Each row is a point. To make a cloud, some directions were put in groups of two or more. Within a group, all points are equally far from the middle, so they leave a hole (a ring in 2 directions, a hollow ball in 3). The other directions are filled evenly. Then the cloud was stretched, turned, moved and blurred a little. How many holes are there, and how many directions does each take, smallest first?

Cloud, 13 rows:
[[ 76   3]
 [ 21  51]
 [ 35 -56]
 [ 10 -28]
 [-50  55]
 [ 22  22]
 [-33   6]
 [ 24  19]
 [-55  36]
 [-54  64]
 [ 36   5]
 [ 17  60]
 [ 66   1]]
Holes: 0

Cloud (19 x 3):
[[-21  55 -12]
 [-10  19 -45]
 [-43  14 -21]
 [-54  13 -14]
 [ 41  45  51]
 [ 38 -68  72]
 [ 28   8  66]
 [ 18  36  17]
 [ 20  42  50]
 [ -3 -13   0]
 [ 70 -20  29]
 [ -7  43  68]
 [ 71 -17   1]
 [ 32 -57 -24]
 [ 60 -64  24]
 [ 52 -63  34]
 [ -4 -65  25]
 [  3  63  22]
 [ 61 -42  18]]
Holes: 0

Cloud:
[[ 23 -51  34 -62]
 [-15  30 -14  14]
 [ 31 -56 -48  33]
 [ 45 -11 -21  -3]
 [-16 -46 -54  20]
 [ 84  41  47 -49]
 [-54 -28   3 -22]
 [ 25 -20  58  25]
 [-40  31   1 -12]
 [ 68 -24 -19  -5]
 [ 33 -52  -9  26]
 [  4 -33  45  -8]
 [ 63 -20  14 -52]
 [ 77 -39 -32  29]
 [ 62 -39  13 -50]
 [-19 -47  42  52]
 [ 44  11  12   5]
 [ 42 -17  54  52]
 [ 10  27 -45 -21]
 [ -6 -22 -52 -78]
 [  8 -11  69 -21]
 [-13  31  41 -29]
 [ 31  19 -32  34]
 [ 39  64  75 -49]
 [ 60  17   2  31]
 [ 15 -43 -38  -7]
 [ 50 -34  55 -38]
 [ 27 -14 -42  47]
 [ 59 -31  40   3]
 [ 37  60  -6 -35]
 [ 95  38  23 -24]
 [ -3  31   8 -48]]
Holes: 0
